Each row is a point. To make a cloud, some directions were put in groups of two or more. Within a group, all points are equally far from the middle, so they leave a hole (a ring in 2 directions, a hollow ball in 3). The other directions are filled evenly. Then the cloud was stretched, turned, moved and blurred a little. Count the holes, and give their numbers of directions, smallest first.
In the rows, zero is written as 128.

Cloud:
[[ 78  95]
 [155  99]
 [161 111]
 [115  77]
 [133  81]
 [157 102]
 [132 166]
 [155 146]
 [ 68 125]
 [102 169]
 [115 169]
 [ 69 127]
 [137  83]
 [ 89  84]]
Holes: 1 (2)

Cloud:
[[109  71  97 149]
 [140 161 107  69]
 [163 160 155  95]
 [142 188 158 152]
 [154 169 138  82]
 [ 67 106 142 106]
 [141 182 141  84]
 [182 147 134 108]
 [103  71 132 113]
 [121  65 119 157]
 [158  83 154 158]
 [180 141 141 177]
 [167 163 141 176]
 [142 188 158 151]
 [187 119 146 158]
 [161 160 152 182]
 [103 118 160 185]
 [138 149 186 122]
 [173 148 104 105]
 [168 156  93 138]
 [158 123 175 120]
 [163  93 161 143]
 [ 81 168 103  77]
 [154  91 164 137]
 [ 68 134  94 139]
 [116 128 167 187]
 [145 167 176 112]
 [111 139  70 137]]
Holes: 2 (2, 2)

Cloud (49 x 6):
[[154 109 173 151  75 186]
 [ 96 135 102 102 191 137]
 [ 77 144 102 128 136 118]
 [133 178 171 101  97 130]
 [ 97 179 168 136 119  77]
 [144 117 150 153  47 146]
 [120 143 161 203 128 138]
 [188 135 140 109 134 145]
 [108 159 118 179 180 111]
 [169 142  92 174 153 145]
 [188  66 154 115 107 127]
 [102 126 112  78 178 123]
 [180  84 159 145  89 176]
 [ 79 153  99 106 149 123]
 [110 116 111 141 171 191]
 [148 111 167 100  65 159]
 [155 140 181 144  62 126]
 [164 119 154 201 109 156]
 [146 102  95 119  95 150]
 [136 174 103 151 131 204]
 [126  97  93 165 165 138]
 [119 170 110 170  87 191]
 [117 165 133 203  96 173]
 [142 147 171  85  98  96]
 [ 77 202 123 138 158 131]
 [152 151 103  85 128 136]
 [131 112 159  70  88 130]
 [167 113 123 199 107 162]
 [173  82 144 117 169 162]
 [131 107 100 150 168 198]
 [126 199 162 128 103 129]
 [ 92 137 174 155 103  92]
 [128 199 156 144  94 122]
 [135 164 160 108 102  76]
 [ 85 149  94 134 171 119]
 [150 111 120 151 137  70]
 [ 71 169 107 116 158 140]
 [157  83 147 137 125  71]
 [169  72 158 138 155 151]
 [ 79 165 145 177 100 123]
 [105 119 183 109 142  99]
 [120 192 171 160 128 139]
 [188 129 130 135 169 120]
 [134  95  96 164 163 179]
 [107 165 143 132 123  61]
 [179  97 165 142 146 160]
 [163  79 110 144 136 198]
 [ 96 173 177 148 113  87]
 [128 189 119 157  85 140]]
Holes: 2 (3, 3)

Cloud (86 x 8):
[[159 169 141 158 132 165 125 118]
 [141 145  87 133  67 120 111 133]
 [118 132  65  57 144 171 105 166]
 [110 128 111 106 156  92 197 128]
 [181  80 132  97 135 196 118 121]
 [182 142 106  62 165 176 125 127]
 [ 99 112 113  81 192 136 140 111]
 [169 102  75  93  94 156 159  97]
 [104  87 132 108 173 120 126 152]
 [117 117 194 101 137 138  95 129]
 [112 152 118  84 107 213 112 157]
 [ 78 153 142  93 119 120 179 106]
 [ 83 165 114 106 120 107 155 128]
 [141 179 120 117 147 161  84 180]
 [133  79 138 136  88 181 148  90]
 [139  90  79 110 131 202  64 169]
 [ 99 139 103 130 159 135  69 158]
 [171 119 133 126  55 201 100 143]
 [ 77 121 142 100  90 163 172 130]
 [158 115 150 119  49 211  84 144]
 [186 168 123  86 175 155 156 140]
 [ 98 140 194  79 113 164 137  96]
 [208 117 145  90 122 154 108 121]
 [148 113  79 105  47 163  98 113]
 [ 92 140  89 142 126 151 143  84]
 [139 112  96 168 170 146  87 184]
 [138 145 155 138 146 160  91  87]
 [180 128 157  71 111 146  96 158]
 [153 112 156 161 140 147 155 107]
 [176 116  89 147 135 126 109 126]
 [ 70 116  87 119 149 127 140 149]
 [166 131 157 104  71 217 116  90]
 [111 143 182 117 123 133 172 134]
 [165  89  61  96 137 174 114 116]
 [160 138  93 136 153 158  55 185]
 [161 138 146 121 126 146 104 190]
 [191 148 162  84  69 177 153  90]
 [124  86 208 106 110 146 138 112]
 [122 103  70  65 157 154 202 109]
 [143 181 109  66 146 117 136 134]
 [124 118 108 108 106 185 187  80]
 [205 103 102 103 164 139 148 147]
 [138 118  74  84 135 188 112  92]
 [139 185  76 138 160 152 108 123]
 [148 130 164  70  69 190  65 152]
 [137 172 109 127 122 146 154 179]
 [135  98 144 145 133 220 116 123]
 [100 136  66  94  88 188 110 119]
 [139 102  49  94 144 180 124 106]
 [114  71 165  80 100 162 100 136]
 [ 85 109 135  76  99 127 185  92]
 [205 106 119 122 102 170 107 127]
 [139 170  73 114 193 119 174 104]
 [141 183 108 118 101 153  60 136]
 [ 94 125 170 129  99 136 160 140]
 [122  82 118 170 167 195 108 155]
 [190 161 103 100 143 187 108 121]
 [139  85 105  49 123 146 133 129]
 [189 133  90 142 127 183 141 157]
 [128 130 165  67 117 188 169  99]
 [127 141  91  98 166  86 196 124]
 [129 121  68  93  67 169  88 126]
 [ 89 121  98 158 123 170 157 122]
 [111 148  74 122 137 111 101 158]
 [162 137  57 133 139 118 135 115]
 [138 156  48  96 114 190 118 119]
 [139 108 118 165 130 132 153 106]
 [135 116 136 158 166 172  72 120]
 [151 168 180  88 116 128 101 134]
 [165 183  60 118 169 147 175 120]
 [198 105 109 100 120 157 173 127]
 [154 117 105 147 136 122  95 106]
 [104 143  65 106 110 203 132 117]
 [ 88 138  71 104 107 195 120 119]
 [125 107 149  97 137  97 126  95]
 [126 115 167  70 136 197 135 145]
 [150 152  65 127  76 135 128 128]
 [127 134 186 127 124 134 135 157]
 [108 157 100  96 115  91 138 136]
 [137 134  64 142 166 115 142 106]
 [118  75 103 130 107 197 110 160]
 [178 116 137  81 126 140 107 176]
 [116  69 154  67  89 143 127 109]
 [182 106 137  53 104 150 102 109]
 [159 146  92 133 138 155  49 163]
 [ 86 166  88 139 167 157  96 143]]
Holes: 3 (2, 2, 3)

Cloud:
[[ 82 148 123 105 130 137 142 162  96]
 [140 106  85 125  81 114 120 184 111]
 [169 127  95  98  84 130 152 143 130]
 [133  84  76  86 164 174 133 182 112]
 [152 134 135 175 114 175 151 137 206]
 [137 145 124  91 185 133  77 168 117]
 [135 147 124 154 159 205 101 197 121]
 [140 110 129 159  66 168 147 116 128]
 [ 91 171 166  80 122 160 112 162 145]
 [ 93 164  75 154 136 171 114 129 177]
 [144 148 134 138 143 119 125 225 142]
 [133 154 160 158 182 137 109 183 148]
 [159 102 128  65 144 136 129 134 203]
 [147 118  46 114 125 148 148 131 141]
 [151  96 127 171  82 182 127 173 119]
 [130 160 175 174 130 135  92 133  91]
 [163  87 165  87  90 153 120 185 145]
 [102 121 167 115 130 178 135 162 106]
 [152 127  51 116 119 190 131 168 139]
 [166 130 123 123 149 118  60 195 110]
 [ 92 176  68  99 113 162 108 140 181]
 [ 96 134 102 139 123 125 129 216 122]
 [103 163 156 122  89 175 136 139 207]
 [188 116 118 122 130 153  78 140 187]
 [194  76 105 150 112 166 104 148 122]
 [119 177 157 107 104 199 112 171 175]
 [119 172 174 119 160 139 132 183 164]
 [127 153 186 145 106  87  93 136 191]
 [127 144 153 153  94 177 111 165  86]
 [148 152 216 153  97 128  70 125 154]
 [146 142 174 148  65 162 115 110 209]
 [108 163 174 164 107 133 155 162 143]
 [131 152 108 124 120 171 180 111 145]
 [137 150 114  87 133 206  85 188 147]
 [137 149 138 100 166 202 141 150 191]
 [153 169 194 176 127 164 110 172 164]
 [158 132  99 146  94 156 170 115 192]
 [146 161 110 116 154 179  87 150  95]
 [147  47 105 122 107 116  98 115 150]
 [ 96  91  55 104 149 161 113 151 132]
 [176  90 164 128  71 163  96 116 127]
 [163 143  89 110 110 164  99 204 162]
 [151  66 146  73 110 166 114 168 159]
 [174  76  69 141 137 145 114 162 132]
 [160 132 201 136 154 175 129 149 162]
 [166 189 139 148  92 131 143 143 145]
 [167 160 127 116  93 111 129 188 137]
 [114  84 130  69 157 162 114 190 156]
 [149 126 125 163 110 209  90 134 172]
 [135  96  89 156 140 123 133 122 191]
 [171 134 155 113  81 119 110 119 218]
 [139 104 156 137 110 152  81 126  76]
 [147 135  53 144 119 154 130 188 117]
 [111 109 118 168 131 153 119 220 111]
 [108  85  64 115 116 156 143 171 161]
 [114  70 113 157 143 154 160 153 150]
 [181 111 116 181  85 140 102 144 181]
 [114  95 140 122  74 122 150 142 183]
 [143 118 118 116 123 163  45 146 170]
 [ 95 151 143  82 131 134  96 186 180]
 [100 102  82 117 145 122  94  99 130]
 [170 134 178 145 137 182 100 189  94]
 [194 145 156 153 151 161  95 185 132]
 [123 167 134  88  75 150 123 158 199]
 [105 171  76 166 108 150 101 113 156]
 [151 171 114 100 137 217 106 169 156]
 [117 128 129 120 155  91 143 138  97]
 [144 153  89 156 141 181 121 139 199]
 [156  96 152 160 139 164 103 146 205]
 [117 105 158 129 131 129 101  75 128]
 [159 118 110 107  85 140 108 204 156]
 [126 169 167 105  90 185 147 130 190]
 [155 142 140  97  83 207 130 161 151]
 [133 137 156  97 144 116  63 139  87]
 [166  85 168 165 138 162 132 193 163]
 [132  97  94 110 124 216 133 135 138]
 [162 133 116  87 151 146  66 173 172]
 [105 156 126 145 119 199 130 198 130]
 [105 112 117 153 130 123 163 135 194]
 [ 83 120 119 116 184 159 110 146 121]
 [156 117 150 187 147 118 108 117 166]
 [ 85 161 157 111 120 131  84  93 141]
 [160 159 174 152  89 131 129 105 210]
 [ 89 152 107 107 129 172  78 140 195]
 [133 124 143 130 156 126  86 163 206]
 [146 144 170 132  81 124  66  93 121]
 [121 130 154 112 131 144 155 129 222]
 [167  60 138  92 156 144 133 171 104]
 [112  92 157 126 111 183  87 116 153]
 [164  86 202 126 123 115  71 172 147]
 [157 129 158  78 174 181 127 185 138]]
Holes: 1 (9)

Cloud, 95 rows:
[[103 158  76 112 116  61 124 116 124]
 [169 100 161 171  67 161  84  95 147]
 [104 136 157 143 139 110  80  89 208]
 [ 52 155 150  92 136 100  98 112 114]
 [140  99 184 132 186  86 136 152 156]
 [131 158  77 109  94 186  88 116 143]
 [ 96 127 184 161 145 180 109 128 209]
 [153 147 103 181 148 116  69 138 218]
 [113 140 128 130 174 162  79 185 185]
 [141 173 166 131 152  85 140 169 200]
 [120 137 155 158 182  50 162 145 142]
 [126 160 151 158  96  73 135 157 204]
 [122 123 178  95 151 109 148  74 139]
 [123  86 168 176 173  90 121 157 139]
 [176 164 141 128 127 101 103 175 160]
 [109  82 140  70 151 131 102 137 137]
 [149  90 187 100 130 115  75 114 123]
 [215 119 139 139 123 152 111 147 131]
 [164 119 110 171 133 139 118 153  94]
 [139 103 160 170 103 105  48 122 127]
 [182 125 115 102 144 166 104 140 207]
 [ 97 115 158 174 159  63 100 106  97]
 [189 144 147 146  77 109  98  85 146]
 [ 96 155 140  74 142 131 130  84 170]
 [ 34 162 125 125 143 116  87 102 162]
 [ 75 137 145 200 147 128 100 116 100]
 [122 153 104  81 113  73 182  94 123]
 [180 136  52 112 176 147 130  81  94]
 [173  59 133 103 129 178 111  74 134]
 [140 151  93 148 158  87  87 170 168]
 [135 116  90 134 216 156 133  83 128]
 [110  55 121 144 185 159 103  96 138]
 [139 117 154  76  97  82 111 142 112]
 [148  56 121 113 191 153  91 113 139]
 [ 88 125 121 125 147 104  78  81  95]
 [102 175  73 110 121 117 114 123  87]
 [104 116 115 160 152 100  65  77  88]
 [103  63 138 141 199  72  98 125 126]
 [173 121 199 115 116 132  67  90 138]
 [187  69 158  83 132 135 140  95 150]
 [ 82  99 141 112 122 148 149  75 125]
 [181 109 103 171 154 159 123 132 177]
 [211 143 146 149 132 137  90 162 161]
 [ 36 145 143 159 128 132  85 131 117]
 [164 120 148 183 121  82 121 144 145]
 [120 133 180  88 151 105 107 103 111]
 [123 121 192 126  71 169  95 118 156]
 [159 155 134 124 119  60 152 140 116]
 [168 166 112 147 123 161 125 125  90]
 [155  83 106  55 165  82 134 128 103]
 [ 59 148 114 143 135 138  70  93 125]
 [ 87 178 146  85  94 150 130  91 173]
 [ 77 101  95 186 156 101 126 143  70]
 [ 54 113 103 117 140 123 121  80 104]
 [106 104 131  70 105 130  93 137 147]
 [ 85  63 188 102 144 119 172 110 140]
 [140  95 143 181 130  79 148 151 122]
 [153 161 134 118  93 138 130  73 119]
 [136 199 136 150 162 123 125 133 218]
 [170 133 176 107 151 143 107 130 231]
 [ 89 159 109 135 109  64  82 127 133]
 [148 115  77 146 158 112 102 166 144]
 [196  81  84  93 135 103 104 111  84]
 [ 92 151 130  79 132 110  80 100 145]
 [ 47 150 122 176 149 135  72 120 122]
 [136  94 109 171  96 118  86 107 164]
 [ 40 117 179 136 154  90 163 101  95]
 [167 166  96 139 105 121 136  82 127]
 [166 116 126 105 139  76 144 168 107]
 [ 71 131 103 162 138 128  78  91  88]
 [105 156  77  77 135  92 134 112  81]
 [ 72 147 176 153  96 148 118 100 140]
 [ 84 112 133 162 117  91  66 150 156]
 [169 170 167  76 111 110 134 118 156]
 [152 107 102 125 186 196  75 134 153]
 [122 142 195 153 118 113  79  88 145]
 [121 129  81 156 117 114  89 164 143]
 [214 112 170  99 112 180  96 109 188]
 [151  96 156 120  69 103 141 112 140]
 [145 102 121 151  91 131  79 136  89]
 [120  86 121 107 119 176 106  80 133]
 [165 164 119  95 115  94  93 151 129]
 [138 125 131  73 162 131  90 165 180]
 [119 166 143 155 188 122 153 118 169]
 [ 91 161  68 159 142  74 145 106 133]
 [ 80 130 152 141 173 139  81 187 187]
 [136 138  77 134 188 141 171 109 130]
 [144 128 158 176 165 101 109 119 210]
 [114 181  86 129 155  94 181 124 156]
 [126 183 136 113  98  94 145 119 104]
 [118 111 176 164 164 120 106  68  96]
 [166 115 141 101 100 149 159 131 122]
 [ 71 129 138 122 152 150 123  76 156]
 [142 185 114  95 180 151  72 131 153]
 [131 120 114 152 188 174  71 162 157]]
Holes: 3 (2, 2, 3)

Cloud (87 x 9):
[[153 131  81 122 167 148 129  80 105]
 [158 112 185  96 167 172 157 159 161]
 [168 134  86  60 145 160 127  80 150]
 [118 150 143 134 157 151  85  79 216]
 [171 128 100 102 169 195 120 155 172]
 [128  72 101  83 177 113 148 154 147]
 [ 94 147 112  64  91 157 117 153 154]
 [162 157 157  63 135  98 184  92 152]
 [ 97 126 145  69 112 112  92 186 138]
 [106 140 179  73 138  84 179 159 135]
 [128 227 116 101  83 102 156 103 150]
 [142 151 144 148 176 143 106 116 222]
 [135 189 121  77 142 112 154  59 176]
 [ 85 130 120 137 120  99 126 171 177]
 [153 134  43 137 134 162 160 168 125]
 [164 155 127 149  76  95 113 108 130]
 [110 151  37 158 199 144 169 160 144]
 [ 99 115 103 104 134 129 214 147 170]
 [ 78 122 126  64 120 166 171 175 134]
 [ 88  92  72  93 137 135 176 108 155]
 [139 106 170 112 171 124 167 132 122]
 [137 122  91 155 110 102 130 105 120]
 [152 101  87 136 129 139 153 159 121]
 [143 107  76  80 114 169 121 168 114]
 [ 81 164 145  93 163 159 151  81 173]
 [176 141 152  55 134 126 195 131 174]
 [130 107  78 150 141 157 144  45 133]
 [144 152 102 113 122  84  91 133 100]
 [131 109 147  84 119 197 106 134 111]
 [ 98  99 134 147 129 125 119 124 168]
 [ 71 126 147 120 165 161 122 124 203]
 [121 136 170  71 165 103 110 131 176]
 [ 91  88 123  78 151 105 171 153 182]
 [120 148 146  63  66 102  50 153 132]
 [132 131 153 142 162 119 113 144 139]
 [ 51 115 140  85 174 105 101 126 173]
 [153 141 102 128 155 202 116 114 136]
 [186  98 120 103 138 175 124 120 150]
 [ 51 125  95 154 170 152 106 167 168]
 [124 178 125  85 163 104  96 159 146]
 [ 85 158 100 153 117 164  77 141 133]
 [205 141 127 116 105 182 134 111 140]
 [ 76 170  87 100 128 106 111  89 147]
 [ 95 112 192  71 117 127  87 123 131]
 [106 140  65 149 106 176 120 118 110]
 [107 105  82 151 159 154  90 173 181]
 [136 121  80 152 124  93  99 142 169]
 [ 89 153 189  71 168 177 119  85 132]
 [166 106  82 133 116 154 128  91 102]
 [147 141  75 118 143 109 141 133  94]
 [143  92 120 152 165 131 146  75 122]
 [169 174 136 128 139 154 116 202 183]
 [ 47 151 113  84 128 125  94  94 117]
 [205 106 126  87 138 150 131  97 156]
 [124 135  64  79  94  79 122  74 141]
 [145 113  64  63 116 135 144 152 125]
 [ 87 116 149 120  99  95 130 113 157]
 [ 50 146 197  86  98 108  99 131 134]
 [131 151 202 141  81 112 129  79 150]
 [ 97 166 109 150 111 152  88 179 150]
 [134 115 160  60  83 128  90 128 139]
 [144 231 172 131 126  81 150 120 203]
 [126 133 130 137 144 201 141  81 175]
 [148 156 109 149 133  95  91 145 150]
 [134 147  59 146 156 182 109 118 160]
 [108 103  63  72 109 139 141 144 173]
 [142  89 121 137 121 177 136  50 163]
 [126 111 144  70 120  89 115  69 124]
 [ 98 158 108 111 144 116 117 136  67]
 [127 181 148 113 146 104 109 115 234]
 [161 175 133 152 117  86 137 136 164]
 [147 128 159  55 134 150 135 155 188]
 [ 97 211 101 115 107 126 139 133 157]
 [ 85 141 135 142  84  97  99 149 148]
 [121 154 151 102 111 100 171  45 147]
 [ 67 130 163  80 137 123  94 183 119]
 [ 90 175 109  76 154 109 141 145 114]
 [ 87 163  77 156 193 155 162 147 163]
 [147 115  97 130 132 182  94 166 153]
 [125 122  68  92 124 124 114 104  72]
 [102 170  54  92 129  72 131 109 161]
 [145 106  95 126  68 132  85  88 171]
 [125  64  89  98 183 157 172 182 134]
 [148 169 134  89 197 124  99 100 164]
 [108 154  82  79 137 103 105 111  97]
 [114 105 132  69 110 130 158 104  91]
 [119 106 145  71 141 115 167  51 140]]
Holes: 2 (2, 3)

Cloud, 95 rows:
[[150 166  75 145 135  97  78  90 134]
 [104 161 192 133 150  99 198 110 116]
 [ 62 182 165 144 146 108 189 119  83]
 [119 129  89 185  84 142 159 145 148]
 [133 121 161  90 112 115  87 133 114]
 [142 190 136 142 124  82  61 109 151]
 [142 149  71 134 143  69 161 120 140]
 [105 133 173 199 109 139 167 127 188]
 [121 158 125 136 155  76  76 139 125]
 [117  97 105 167 129 108 125 164  69]
 [137  74 180  69 136 115 134  59 149]
 [132  92 127 137 152  72 143 169 200]
 [120 117  74 189 143  91 137 174 102]
 [181 116 141 134 117  89 108  54  81]
 [151 187 120 103 147 138 142 141 119]
 [168 112 115 137 135  66 154  76 102]
 [179  74 120 127 131 159 142 129 151]
 [ 97 104 188 150 175 107 125 102 134]
 [ 74  95 159 188 122 114 186 146 146]
 [104 110 149  68 151  67 135 117 149]
 [126 186  69 172 133 106 126 110 132]
 [133  85 109 137 169 143 199 141 110]
 [119 139 139 186 108 101  94 138  96]
 [126 116 135 184 158 111 192 170 204]
 [132 129  92 108 178 140 180 128 167]
 [ 70 136 196 145 134 157 132  64 125]
 [117 107  88  93  99 171 122 122  90]
 [101 100 192 167 152 109 167 156  97]
 [145 150 178 135 167  60 103  71 186]
 [125 107 100  78 136 143 196 115  98]
 [131 168 178 210 122 161  97 123 152]
 [150 145 159 157 106 102 125  55  61]
 [120 188 148 127 165  62 155 135 126]
 [139 106 108  85 152 139 132  82 158]
 [173  83 117 155 143 104 191 153 159]
 [105 143 141 161 148  89 167  98  36]
 [159 113 184 117 153 144 133 131 210]
 [ 96 168 162  84 146 151 133 110 161]
 [150 120 149 183 110 171 101 105  96]
 [193 130 123 146  91 148  63 134 144]
 [117 173 166 178 101 159 154 176 143]
 [138  94 114  55 169  71 134 100 169]
 [161 113 111 145  92 185 124 159 124]
 [ 92 151  68 163 140  99 118 110 178]
 [154 131 134  79 128 103 108 149 101]
 [162  53 108 134 118 106 157 155 121]
 [151  84 152 100  99 141  96 124 210]
 [ 97 158 134 142 156  73  93 138 123]
 [ 98 161 111 158 111 126 119 124 217]
 [101 126 137 182 106 171 188 187  63]
 [113 128 186 169 135 171 104 133 138]
 [ 75 154  88 138 118 152 172 112 152]
 [115 137 162 116 182  82 153 117  73]
 [137 120 158 151 151  92 121 179 132]
 [ 95 137 197 177 120 169 192 149 156]
 [118  89 190  98 105 112 147 154 109]
 [136 126  95 143  81 168 172 165 114]
 [162 141 164 171 108 150 191 130  82]
 [121 129 118 128 156  60 137  72 170]
 [122 157  88 115 141 164 160 126 102]
 [127 109 139 116  95 132  84 108 206]
 [ 95 132 157 190 122 104 104 144 102]
 [158 132 177 158 133  67 131 163 177]
 [108 126 147 103 154  96  95 152 159]
 [129 182 156 125  74 139  88  87 108]
 [176 187  96 174  84 128  94 136 158]
 [144 138  82 124 153 116  92  81 125]
 [151 170  80 124 118 118 110  99 215]
 [146 136 100  94 125 155 169 101 138]
 [172 163 137 219 102 155 131 128 134]
 [123 152 155  99 146  60  91 105 136]
 [112 150 111 155 163 118 121  74 196]
 [154 102 107 139 116  91 126 161  86]
 [159 121 188 133 148 133 144 172 159]
 [190 131 136 183  71 166 147 118 138]
 [121  73 104 140  96 190 128 145 100]
 [124 153 129 164 111  98  99 125 229]
 [155  69  85 100 121 114 109 143 150]
 [ 78  94 106 117 153  83 163 157 155]
 [177 174 131  76 136 132 105 118 129]
 [136 113 118 164  99 107 170 150 189]
 [166  68 137 133 106 165 126  94  98]
 [164 164 114 104 102 135  70  98 120]
 [ 76 100 149  87 133 129 128  55 131]
 [161  67 100 151 138 126 120 153 119]
 [175 124 134 191  79 152 156 100 137]
 [122 119 186 142 189  86 153 130 118]
 [151 141 185 115 166  73  99  80 129]
 [ 84 137 150 172 157  94 160 190 159]
 [121  84 178  60 125 139 142  58 143]
 [137 135 139  50 147 120 114 102 205]
 [ 85 165 115 144 161  97 184 111 178]
 [ 92 172 127 183 142 109 153 175 217]
 [156 113 165  92 169 129 154 117 205]
 [104 182 168 139 154  67 151  96 140]]
Holes: 3 (2, 2, 3)

Cloud:
[[137 167 112 135  64 149 139 137 124]
 [115 151 131 141 133  49  88 151 124]
 [ 88 128 123 160  71  83 175  96  90]
 [154 129  65 137 182 157 145 109 168]
 [103 164 145 152  56  98 153 125  51]
 [138 154  82  89 112  78 141 125  73]
 [ 71  85 180 167  95 118 166 139 103]
 [ 85 120 204 173 136 129 146 118 146]
 [ 94 150 170 175 124  90 194 137  90]
 [159 164 120 137 134 155 206 103 114]
 [101 135 130 134 106  30 123 163  49]
 [ 77  64 180 176 123 113 153 162  95]
 [102 181 158 170  98 145 137  81  76]
 [ 63 134 134 131 116 159 170 137  78]
 [ 75 144 119 175 121 185 165  87 143]
 [134 129  73 106 151 165 165 108 158]
 [147 176 127  98 118  93 176 119 106]
 [115 117 125  97 148  71 133 183 143]
 [128 169 122  66 123 123 120 101  85]
 [105  79 200 135 155  99 106 137 111]
 [132 147  87  88 133  59 124 159 135]
 [105 141 131 156 186 171 182 111 124]
 [115 133 107 107  90 138  79 122 114]
 [117 131 144 164 100 175 121  77 107]
 [166 131 114 135 117 110 103 166 147]
 [116 132 129 106 129 184 178  90 148]
 [150 144 100 120  69 167 159 113 122]
 [ 80 144 139  60  87  49 125 182  74]
 [103 132 153 111  98  54 187 143  91]
 [115 188 107 130 148 131 147 122  88]
 [ 79 176 171 153 149 143 127 128  92]
 [114 102 184 183 111 133 161 143  89]
 [140 161  83  90 103  98  96  99  83]
 [109 132  53 146 141 132 155 109 120]
 [ 92 169 122  90  69  31 136 150  60]
 [ 93 152  88 182 103 125 127 118  87]
 [ 98 142 113 134 117 108  91 165  67]
 [ 87 129 122 151  64  87 111 171  51]
 [161 150  99 129 104 116 139 138 174]
 [ 50 155 137 123  53 124 146 145  83]
 [189 143  64  92 122 154 141  99 155]
 [105  99 175 105 151 121  87 128 114]
 [ 75 139 115 164  55 103 138 100  60]
 [109 125 128 116 121  90 179 107  82]
 [121 175 146 176 130 156 187 101  81]
 [179 168 127 132 141 138 157 146  99]
 [145  99 159 117 117 128 146 166 116]
 [ 92 119 192 123 175  61 121 186 107]
 [ 61 105 169 191 155 129 176 173  67]
 [116 113  79 161 140 159 123 162 135]
 [ 77 143 171  98  97 157 185  92  95]
 [ 30 149 144 103  74  58 148 120  87]
 [180 137 151 107 144 113 117 182 102]
 [ 91 149 161 192 144 132 147  83 118]
 [ 93 104 194 153 145 140  95 134 102]
 [106 103 172 132 100 127 112 127 131]
 [111 125 120 106  98 150 134 156 105]
 [106 135 118  87  74 125 111 125 137]
 [ 68 155 123 122 134  83 108 163 108]
 [146 111 112 137 148 199 149 118 117]
 [137 164 118 132  89  85 164 160  77]
 [142 199 108  62 114 142 122 112 107]
 [ 48 142 170 115 130  90 157 173 120]
 [158 141  83  71 119 151 115 112 112]
 [105 139 104 146 135 119 162 180 146]
 [104 154 139  84 155 100  99 111 104]
 [141 149  98 135  69 127 111  81  87]
 [144 126 172 102 148 108 104 182 132]
 [143 160  70 118 141 152 190 133 121]
 [ 84 138 228 154  98 125 146 137  92]
 [ 83 118 177 152 105  89 139 127 147]
 [130 183  91  62  96 116 117 139 125]
 [105 105 195 143 179 146 200 111 114]
 [ 87 152 159 141 113 176 161 136  80]
 [ 87 119 135 111  92  86 110 195 105]
 [144 155 148 159 162 130 176 155 128]
 [ 99 117 154 122 167 114  95 109  86]
 [ 99  99 206 127 162 110 102 150 129]
 [ 76 109 217 152 139 155 198 106  98]
 [ 99 146 140 145 163 159 167  89  93]
 [123 146  80 122 108  36 101 139  99]
 [117 146  67  93 113 109 157 179 141]
 [ 74  82 131 159  99 135 185 121 132]
 [129 113 168 157 114 154 102 122  87]
 [107 114 135 144  96 107 200 108  76]
 [134 138 138 107  90  91 177 185  93]
 [ 64 122 118 112 136  88 129 188 117]
 [ 91 154 115 128  48  50 110 159  49]
 [ 58 148 202 175 126 118 136 143  83]
 [104 129 130 110 182 104 120 181 136]
 [116 127 156 178 139 185 199  82 152]
 [ 94 126 183 148 102  84  98 144 132]]
Holes: 1 (6)
